Each row is a point. To make a cloud, some directions were put in groups of two or more. Within a group, all points are equally far from the middle, so they leave a hole (a ring in 2 directions, a hollow ball in 3). The other directions are filled evenly. Then the cloud was stretched, turned, moved and blurred a little. Count the holes, and give their numbers of directions, smallest first.

Cloud (19 x 3)
[[-15  55 -14]
 [-30 -16   0]
 [ 33 -60   2]
 [ 39  12  46]
 [ 14 -46   1]
 [  8 -29 -27]
 [ 16   1  -9]
 [ 34 -42  -8]
 [-40 -18  25]
 [ 42  17  20]
 [-12  28   8]
 [-32 -37 -15]
 [-10  -7 -36]
 [ -2  -3  24]
 [ 16 -11 -17]
 [ 35  18 -14]
 [  3  14  20]
 [ 16 -29  24]
 [ 32   1  28]]
Holes: 0

Cloud (28 x 4)
[[  3  17  32  15]
 [-14 -12  13 -19]
 [ -5  21   1 -42]
 [  3 -37 -34 -38]
 [ -3 -18   4  30]
 [ 15   3  28 -35]
 [ 60  10  18 -19]
 [ 27 -45  18  37]
 [ 14  38  -3   9]
 [ 18   4  15 -32]
 [-19 -18 -22  -7]
 [ 13 -21 -10  24]
 [-40 -12  21  23]
 [ 51 -27 -34  -6]
 [ 50 -45  22   6]
 [-14 -49  33 -36]
 [  6  16 -33  -6]
 [ -7  -8  20 -25]
 [ 24 -18 -50 -13]
 [-27 -24  51  12]
 [ 41  15  34  -6]
 [ 26 -18 -47  25]
 [ 13  40  -5   0]
 [-10 -20  52 -29]
 [  3  -7 -24 -37]
 [ -4  11  42  32]
 [ -1 -10 -40  40]
 [ -9 -30  31  54]]
Holes: 0

Cloud (28 x 4)
[[-54  12 -17  22]
 [ 21  26 -32  -1]
 [-31 -39 -15 -47]
 [ -1  50  -6 -25]
 [ 25 -45  21   8]
 [-27 -55 -12  27]
 [-40  12 -37 -15]
 [-18 -10 -42 -32]
 [ -3 -24 -45 -18]
 [-14 -54  18  29]
 [ 21  10  29  30]
 [ -6  39  -5  34]
 [-58  11 -23   0]
 [ 15  45 -17   2]
 [ 37   0  -7 -37]
 [ -2 -45 -12 -46]
 [-16 -17 -38 -40]
 [-39 -27  -3 -50]
 [-15  -8  -6 -60]
 [-47 -53  -8 -24]
 [-60  20   6  -9]
 [ 44   0  -1 -27]
 [-19  47  20  -2]
 [  3  39  30  11]
 [ 25 -32   2 -42]
 [ 30 -35  26   0]
 [-49 -11   5 -45]
 [ 14   0 -42 -15]]
Holes: 1 (4)

Cloud (54 x 6)
[[-60  20  27  18  -1  -4]
 [-26   5 -11 -28 -17 -21]
 [-37  11 -12 -23 -14 -15]
 [-27  26  27   6  -7  44]
 [-31 -22  -1  -1 -25 -35]
 [  7  -5  11  16 -13 -51]
 [-17 -23  -9 -20  29 -39]
 [-13 -45  20  35   0 -11]
 [-21  42  -4   1   1  -7]
 [ -3   8  39 -11  38 -17]
 [-15   4  47 -23  10 -15]
 [  2  11 -11  21 -23 -15]
 [  7   5 -19  26  28 -10]
 [-45   2   6  -7  13 -35]
 [-18   7   6  35 -31  -2]
 [  7  19  -2  20 -19 -24]
 [  3 -49   7   8  -6  19]
 [-15 -11  -2  14 -33 -30]
 [-22  -3  37  30  31  16]
 [-46  32  10  20 -10  13]
 [-15  22 -12 -33  -4  -7]
 [ 24 -23  34  -3  -4 -40]
 [ 23  12  13  12  46 -21]
 [-36  14  22  38  20 -27]
 [ 12  -4   2 -31 -27 -20]
 [ 23 -45  21  -8   9  -8]
 [-36   5  54  16  21   5]
 [-26 -41 -28 -10  17 -17]
 [-26 -40  -7  -1   5 -42]
 [-58   5   1  -9 -20  -2]
 [-21 -22  32  45 -11 -20]
 [ -2 -20  39 -24  -2 -25]
 [-23  -3  48  49  -1  -8]
 [-35  26  44  35 -16  15]
 [ -4 -12 -23   5 -32 -12]
 [-38  -7 -33 -19  -7  12]
 [-27  32 -18   2   6   7]
 [ 12  -5   1 -24 -28 -28]
 [-23  16  13  24  34 -36]
 [-26   1   7 -23   2 -40]
 [ -8 -24 -40 -19 -13  -6]
 [-22 -52 -15   8   7 -24]
 [ -7   1 -30 -34  13  -1]
 [ 40 -26  26  12  18 -21]
 [-23  -9  -4 -20 -19 -37]
 [ 21 -31  -6 -34  14  -3]
 [-22   4  15 -10   9  45]
 [-24   1   1 -26 -10 -35]
 [ -6  41  45 -10   2  -1]
 [  7 -14 -24  30  11  -8]
 [ -6  28  18 -34  -5   3]
 [-46 -11 -19  -8   3  30]
 [-34  -2   2  30  36   2]
 [-42 -21  -8  -6  12  32]]
Holes: 3 (2, 2, 2)

Cloud (51 x 6)
[[ -6  16 -14  46 -14  -3]
 [  3   3  51 -13   1  22]
 [-17  25 -37 -13  -4 -17]
 [ -4  17  16 -25   9 -15]
 [ 14 -16  21  23   4   4]
 [ -4  16  40 -16   2  14]
 [ -4 -23  22  -3 -25  -8]
 [-21 -12  45 -13   6   7]
 [ -2  16 -25   2 -22   3]
 [  0 -17 -11  14 -41  34]
 [  0 -12  14  -9  -7 -17]
 [  9  -1  -2  12  -8 -31]
 [  5 -39   6  11 -22 -11]
 [-18  12 -32 -10 -14  -1]
 [ -7  -4  13  18  10 -25]
 [-28  10 -36  -1  33 -22]
 [-22   6  33  15  26 -11]
 [ 10  -4  21  21   2 -10]
 [  4  10   0 -27 -28  42]
 [-16   2 -38  12  13 -14]
 [-33 -10   2 -13   9  18]
 [ -8   0 -12 -14 -32 -23]
 [ 26   9 -13   4 -41   5]
 [-22  22 -40 -15  15 -11]
 [-23   8 -60  12  -3 -31]
 [-18  30 -12 -17   0  -9]
 [-19 -29   4 -25  -2 -17]
 [ -2 -27  -5  13 -13 -36]
 [-12  11 -27   0 -10   7]
 [-28   8  -2  21 -19  -3]
 [ -9 -11  -3  42  22   0]
 [  6  34 -22 -38  -7   5]
 [  6   0   9 -27  18  23]
 [ 20  -2   7 -17 -35  -4]
 [  5   4  -1  30 -23 -14]
 [-23  15 -22 -17  28   0]
 [-28  -7 -12 -24 -33 -30]
 [ -6 -28  -2   6  -8 -29]
 [ -7  31 -16 -19  -4 -10]
 [  9 -16   7  -4   3 -13]
 [  0 -12  -3  13 -28 -26]
 [-23  21 -26 -10  -9 -19]
 [  2 -31   2 -24 -15 -12]
 [-16  12  -6 -17  21  20]
 [-10 -19  -2  -8 -13  26]
 [-23   0  -8  -1  -6  24]
 [ -5 -35   8  -1 -23 -21]
 [-24  18   1 -25  -2 -22]
 [-11  -5  41 -29  10   7]
 [-37  -3  14 -20 -15 -19]
 [  1 -18  -5  -1   1 -34]]
Holes: 1 (2)

Cloud (56 x 6)
[[ -6  23  -8   6   6 -15]
 [ 12  -3  -7 -26  -7  13]
 [ 20 -36 -14  12  -4   8]
 [-20   5  -2  27 -21  25]
 [-36   2 -16  -6  -2   7]
 [-18  -1 -36  11  35   3]
 [-40   7 -12   4   1   9]
 [  7 -23  15  22  14  20]
 [  1 -28 -27  11 -23   5]
 [ 12   1 -33  -9 -21   8]
 [-26  -3   4  16  13 -15]
 [-23  -1 -20   3  26  -4]
 [ -3  13 -20  10  21 -16]
 [-18   9  -6  26 -17  22]
 [ 15  -2  -4  21 -24  34]
 [  5 -43 -19  18  14   8]
 [ 17  -4 -14 -19   4   3]
 [-10  -8  -2 -34 -24  18]
 [  1 -27  24   4   4  21]
 [-25 -15  16  36  12   9]
 [ 14   8   7  33   4  -9]
 [  5  12  12  13  19  14]
 [  5  15 -19   6  13 -21]
 [-20 -10  -7  25 -29  -7]
 [  0  -3  -5  42 -13  17]
 [ 19   9   3 -11  -7  31]
 [ -3  21 -12  24  -3  22]
 [  9   5  14  29   1  -4]
 [ 25  -3  11   5  14  15]
 [ 18 -21   8  16  19  18]
 [ 20   5  -3  -4 -23  36]
 [-10   4  29 -14  -5  29]
 [ 25  14 -13  12   1  33]
 [ -3   9 -42  43   9   9]
 [ 18  -3  -8  52  14   2]
 [-34 -36 -24  12 -12  17]
 [-11 -23  21 -12  14  27]
 [  5  -4 -32  60  13   3]
 [-24 -10  -8 -17   9   0]
 [  1 -40  -9   6  17   6]
 [ 15 -30 -31  13 -17  13]
 [-17   6 -20  23  41  -8]
 [-21  -4 -28  -3  18   6]
 [ 38  -3  14  17 -17   6]
 [-10 -24  -3 -16 -34  37]
 [-20  23   1   5   3   0]
 [  3  -9 -14  55   8  17]
 [-17  -4   6   4   1  47]
 [-13  -4 -31  -5   1  10]
 [ -9   1 -21  37 -17   2]
 [-34 -23  -1  -9  17  -3]
 [  3  -3  27  21 -30   5]
 [ 12  -3  -8 -23 -23  26]
 [ 19 -14 -11  -2  -9 -19]
 [ 23 -11  -6 -15   1  -4]
 [ 31  -1  -5  43 -11  11]]
Holes: 2 (2, 2)

Cloud (84 x 8)
[[-37   8  -7 -20 -13 -34  17   6]
 [-15 -15 -23  -3  12 -20  -5 -43]
 [ -2   2 -47   2  -1  11  16  -9]
 [ 24  -1 -13  35  -2 -18 -30 -15]
 [ 20 -18 -18 -29   4 -27  32 -19]
 [  8  19 -36  -7  14 -44  -7   5]
 [ 30  22 -15 -22 -30   5 -24 -18]
 [ 14  20   0  29  12   5  21 -39]
 [ -2 -19   0  -8  42 -32   8 -19]
 [ 14  -9 -40 -12 -26 -28  -5  -1]
 [-15   3 -43  15   4 -29 -23   0]
 [ 10  12  -4  17  14  -1  -9 -59]
 [-14   2  28  -4  -5   6  37  10]
 [-12  37 -10  -2  24   8 -15 -29]
 [  4  26 -17 -19 -18  -9   4  48]
 [ 31   4   3   7  16  16 -20 -38]
 [ 18 -12  12 -23  14 -34  31 -32]
 [  6  -4 -16 -24  32 -31  34 -10]
 [ 36  18  20  29 -22 -16  -6  -9]
 [ 33  -7 -29   6  12 -25 -18   9]
 [ -4  11   7  16  39 -20  31 -11]
 [  5 -27  -5 -16  -1 -23  16 -40]
 [-23  13  -5  14   7 -52  -1 -26]
 [ 44  -3  21  -9  -3 -35  18   7]
 [ 25  22 -10 -35 -22 -14 -14  -6]
 [  9  -7   3 -44   2   9  -9 -21]
 [  0   9  -9 -23  16  19  13  20]
 [  9  24 -35   8  16 -10  32 -12]
 [  7 -20  20 -29 -18  -1  36  11]
 [-16  11 -22  -6 -12 -12  50   6]
 [ -2 -14  19 -36   0   3  -2 -23]
 [ 27  10 -14  15   5 -30  25  31]
 [ 60  -7   1  -6  -4  -6 -12  -6]
 [ 36  11   5 -14 -19  10  12  38]
 [  7  33 -20  32 -14 -29  25   4]
 [-12  12  37   7   3  11  17  -5]
 [ 16 -13  -3  -7 -27  23  31   0]
 [ 12  23   6 -32 -31 -12   4  -8]
 [ -9   3  -4  34  -1 -24  27  26]
 [ 16 -43   8 -13 -10 -19  18 -11]
 [ 37  14 -10  -9  -6  18  -8  33]
 [ 56  10   7  20 -18   0  -6  -2]
 [ 13   1 -14 -11 -50 -13   9  26]
 [ 39  15 -29 -21  -7 -22   5 -23]
 [ -4   4  -8  -7 -10 -55  20 -12]
 [ -4  15   4  -6 -28 -16  21  45]
 [-10  33   2  -4  28 -33  28 -23]
 [ 32  -6  10 -18   1   0 -34  -2]
 [ -1  25   0   0  41 -16  27 -16]
 [ 30  13  19  -2  17 -20  37  10]
 [ -6  35 -28  35  11 -21 -18 -23]
 [-29   7  17  -4   8   6  35   5]
 [  0  25 -19  -3  -8   0 -48   2]
 [-16  34 -24   8  26 -38  10 -11]
 [  8  -3 -36  -1  -5 -37 -21 -19]
 [ -5  19  20   9  24 -12 -24   4]
 [ 30  29 -36  22 -18 -12   8 -10]
 [ -2  12  -9  28 -16 -16  21 -40]
 [ 25  26   4 -21 -14 -34   8 -18]
 [  3  26  26  18   6 -44   2   1]
 [  9  35 -32 -14 -23  21   8  10]
 [ 46   1   3   5 -17 -25 -25 -12]
 [ 20   7  10  16  19   1 -35 -16]
 [-23  31  -7 -27  -2 -22  -5  17]
 [  3  16  23  12  17  -3  -1 -54]
 [ 17  17 -40  -4  -7 -19  35  -1]
 [ 34   1  -7  24 -32 -28   5  -3]
 [ 23 -15  -5 -14  37 -23  -5 -15]
 [-33  20  16   0  12  13  13 -17]
 [ 11 -15 -35  -1  -6 -35 -21   6]
 [ -4  -3   0  40  -2 -34 -19 -17]
 [ 25  -4 -18 -11 -12 -50   0   3]
 [-24   5 -21 -15   6 -50  23  -3]
 [-22  27  -5  -5   4  20  27   2]
 [ -9   3 -42 -20   2  14  14   4]
 [-10 -20  -5  -3 -26 -30 -18   4]
 [-10   9  -1 -22 -24 -29  12  38]
 [-17  28  22   8  -8 -21 -25  -2]
 [-13 -14   4 -16   8 -15  44  28]
 [ 34   4 -13   6 -29 -38   3  -8]
 [ -2  11   6  10  14 -22  51 -20]
 [ -9  20 -14 -20 -14  10  40  12]
 [ -6  34 -16 -18 -17 -12   8  40]
 [ 11 -36 -21 -16   5 -13  -5  13]]
Holes: 3 (2, 2, 4)

Cloud (74 x 8)
[[-43 -36  -4  14 -19 -17 -16  36]
 [  6  -6   0   8   6  15 -22 -27]
 [ 20  -4 -11  -6  -5  10 -31 -45]
 [  1  -5 -31   2  44  15 -11   1]
 [-23  -9  -6  16 -34 -33 -30   5]
 [-35  12   9 -36 -20  18   9  19]
 [-14  32  23  21  24 -26  -6  18]
 [-53   0  23 -21 -23 -17 -25  38]
 [ 28   5 -11   5   6  24 -32  -7]
 [-18  36 -11 -45  19   4 -12  36]
 [-34 -21  16 -16 -49 -14 -32  -1]
 [-32 -15 -35 -14   7  27 -33  13]
 [  1  41 -29   4 -18   5  -4  -1]
 [ 39  19 -28  20 -19  14  23 -28]
 [  9  19  20  19 -36 -30  31 -14]
 [ 29  -4  -5   4 -19 -19 -30   6]
 [-10 -24 -18  -1  19 -28  -5   8]
 [ -9  33 -28  -9  33 -23  19 -10]
 [-38 -27   4  17 -45 -24 -21  11]
 [  6  22 -28 -33  24  24  17   2]
 [ 15 -23 -21 -31 -46  19 -27 -24]
 [-46 -32   0  17 -28 -19 -22  34]
 [ 18  14  13   2   8  11  36 -10]
 [ -1 -22 -27   0 -38  25  -7   0]
 [-24  29 -37 -14 -11  14   1   7]
 [ 30  -4 -25  22   9  11  31 -33]
 [ -2  31 -23  24 -29  13  19 -12]
 [-39  15   0  -4  14  12  32   5]
 [-13  18  39   5 -30 -20   0  -1]
 [ 17  -5   0  12 -53  -1  20  -8]
 [ 19  -5  12  19 -33 -18  -1  20]
 [ 35   5 -28  -4  33 -15   3 -14]
 [ 29  24 -31  -2 -35  15  12 -24]
 [ -8 -13  -4  -9 -46   0 -29 -40]
 [  7 -23  16   3   6   2   1 -17]
 [-14 -16  20  20 -38 -22 -15 -20]
 [ 30  -6 -12  14 -15 -24 -26  -5]
 [-15 -29   5  -8 -50   2 -32 -13]
 [  8  14  13  40 -10 -29  58 -11]
 [-19 -29   5 -10 -25  -9 -27  41]
 [-15  -5  15  -4 -52 -20 -15 -32]
 [ 14  33 -20   7  35 -20  33   3]
 [ 11  -3   8  26 -36 -16   6  29]
 [-34 -40 -20  -7 -23   7  -7  -6]
 [-17  -9 -23 -48  12  -2 -56  12]
 [ -7  -2   0 -27 -35  24   6  19]
 [ -9 -31 -15  10   5   6  26  -8]
 [ 17 -10 -12  10 -14  14 -24 -33]
 [ 38   3 -28  14   7  -8 -23 -23]
 [-35  15   8 -25  22 -30  -3  15]
 [-58  -7  14   2 -25 -20 -16  38]
 [ 43  -3 -23  -8 -18  14 -21 -42]
 [-37   0   6 -18 -44   6 -16  -5]
 [-36 -24 -29   3 -15  28 -24  12]
 [  2  -2 -22 -35  41  10 -35 -19]
 [ -3  22  -9  22  -1  -6  32 -46]
 [ 20  23 -23  -9 -12  15 -20  28]
 [-19   5  16 -28 -30  -9   8  36]
 [ 30  -4   0  -8 -45 -27  -5  -2]
 [-16  -2 -12  -3 -20 -28  40  13]
 [-26   1 -25  -5  39  13 -15  -8]
 [ -1  -3 -13 -20 -16 -16   1  31]
 [  1  28  -5  10  18 -19 -24 -14]
 [-37  12  -9  -6 -11  21  30  22]
 [ 16 -10  -5  20 -31 -20 -13  20]
 [ -8  34 -38   6 -22 -10   0   1]
 [-60 -13  10  -4 -26 -17  -3  22]
 [-33 -37   5 -32 -29 -18 -31   5]
 [-29  10  -2  11  33 -35   2   5]
 [-55  -5   7  -5   7   6  11   7]
 [-11  -6 -16 -11 -18  29 -52   4]
 [ -9   4   5  17 -26  -7   0 -40]
 [-25   7  27   0  23 -35  -5   3]
 [ 19  -1 -20 -15  37  15 -21 -20]]
Holes: 3 (2, 2, 2)

Cloud (91 x 9)
[[  7 -16  11   3   2  30 -20  -1 -25]
 [ 54   7  12  -1  11  16  26 -20  -7]
 [-30  19  22   6 -31 -16 -20 -28  44]
 [  1  -3 -16  12  19  38  16  -8  14]
 [ 10   7  17 -11 -13  36   6  21 -36]
 [-28  19   4   2  32  -8 -14  44   0]
 [ 23  36  17  14  -2 -15 -24  12  14]
 [ 24  -7  13 -11   4  22  18   3 -35]
 [ -4   3 -20  -6  10 -27 -22  29   2]
 [-35  10  13   0 -10   1   9  -6  -4]
 [ 10  17  11   5   4 -10   5  21 -14]
 [ 17 -12  29  -3  19  -6 -23 -36 -19]
 [-15  10   7  -2 -24  24   2 -40   2]
 [-37   1  16  13 -16   7 -11 -18   2]
 [ 18  13  10   0  53   0 -25   1   4]
 [ 19 -27 -29 -15  12  16 -19  -4   5]
 [-27  -7   0  -3  22   0  -6  18  -5]
 [  3  22  -7   7  19  13  -9  41 -10]
 [ -4  -1  -5  28 -15   5 -26   7  12]
 [-13   6  16  -9   8 -11   2   0  -5]
 [-10  -4   4  20  -7  -1 -21 -16 -25]
 [  0  -4  21  18   9 -18  11  -1   2]
 [ 13  -2  -8  16 -24  -9 -29   7  16]
 [-16 -10 -15 -20  29  14   0  11 -38]
 [-12  11   4   1 -29   1  16  13 -10]
 [ 34  10  -2   5  12  25 -19  12 -23]
 [-31  22  26 -28   1 -25 -37   3  17]
 [ -4  19   7  24   8   2 -10 -28  12]
 [  0 -16   0 -14  24   5 -10  10  33]
 [ 16 -17  18  16  -2  24 -25 -45  -4]
 [ -9   6 -21  32  12  -1  -8 -12  14]
 [  4  -4 -31  14  12  19 -20  -3   7]
 [-30   3   6 -21  18  -5  -3  11  25]
 [-12 -14   2 -17   2 -11 -35  -7  -3]
 [ 17   9   0 -16  38 -37 -24  38  -2]
 [ 12  16  19  17 -10  36  14 -30 -19]
 [ -3  23 -11   3 -21  49  27  -8 -27]
 [  3 -14  19  -9 -11 -17  -7   9  -4]
 [ 16   4  19  -6  30  10 -27  13  22]
 [-44   0  33 -11 -30  -9 -19   3   5]
 [ -5  24  17   3 -51 -13 -15  -4  25]
 [ -5 -18 -12  -4   6  27   1  -7 -21]
 [ -7  12   0  11 -37 -10  -4 -49   2]
 [ 26 -18  26 -21  10  12  -2 -20  -5]
 [ -6 -14 -19  17  14 -39 -19   7  22]
 [  3 -20  14 -15  -5   0  -3  39  -2]
 [-26   7  22 -18  41 -60 -28  -9  27]
 [  1   5 -23   2   7  11 -17  31  25]
 [ -1   5  -2  -3 -41  18   5 -19 -19]
 [ 14 -20  13  13  23  14  -8 -40   7]
 [ -6 -20  -7  -9  20   6 -38 -12 -13]
 [-12   9  -2   6  10   6  24 -14   2]
 [ -9   0   6 -13  -5  -7  13 -22  -4]
 [-11  10  -1 -29  44  -5 -12  -5 -16]
 [ 11  22 -29 -16  -1  26  16   9   4]
 [  4  21  14  12   5  11  37 -35   2]
 [ 34   1  17 -12 -28  29 -11 -12  -9]
 [ 24   8   6 -14  37  -4  -3   6  21]
 [ 15  14  -1  12  39  15 -22 -42   3]
 [ 13   6 -17  42 -22   0 -15   1   2]
 [ 12  14  23   6   8  41  17  -2   1]
 [-14  -5 -35 -24  16 -10   3   4 -14]
 [-23  11  30 -11 -42 -37 -23  -3  15]
 [  6 -20  -8  29 -25  25  11 -23 -12]
 [ 10   3  25  -8   4  34  -5 -18 -20]
 [  1   0  -2  29  10  20  -5  17  21]
 [-33   5 -11 -14  44 -24  -4  20 -13]
 [ -9   2  -8  33  31 -16 -20 -27  -6]
 [  6  13 -31 -13  23  -6  -1   6  -3]
 [  6  -6   2  49 -34  18  -4   8   8]
 [  4  11 -17  10  10  15 -42   1   3]
 [ -8 -11  15  -9  -5  32   5 -35  16]
 [-14  23  13  -8  23   3  14 -10   0]
 [ -6  27  16 -17  30 -16 -33 -29  11]
 [  6  -3  15  39   1  27 -11 -56  -4]
 [-10  10  17  32 -11  27   8 -41 -19]
 [ 42  15   1   4  17 -11 -12  11  20]
 [  1  -6 -27  10  23  21 -20 -22   1]
 [ -4  -5  18 -19 -46 -16 -20  -1   9]
 [ -5   1  -3 -21  13   0   2 -16   0]
 [-19  -2 -11  24  26  -7  13 -10  10]
 [  2 -12  19   0  26  -1  -4 -13   1]
 [ 20  -3 -14  15  -5  23 -29  11   9]
 [ 17  14  -9  28  -1  18 -17  20  13]
 [-20   8 -24  21 -17   0  11  14  17]
 [  4  53  -1  -8  24  -2 -20 -24  -4]
 [ 37   5  -5  -8   2   4   4 -22   2]
 [ -8  -7  -3   1  29   8  -4  13  25]
 [-18  25 -21  -6  -9   6 -17  13  -9]
 [-12  20  15 -19  -2 -19 -19  21  -2]
 [  5 -29 -15 -29 -10   5 -25   9  -8]]
Holes: 0
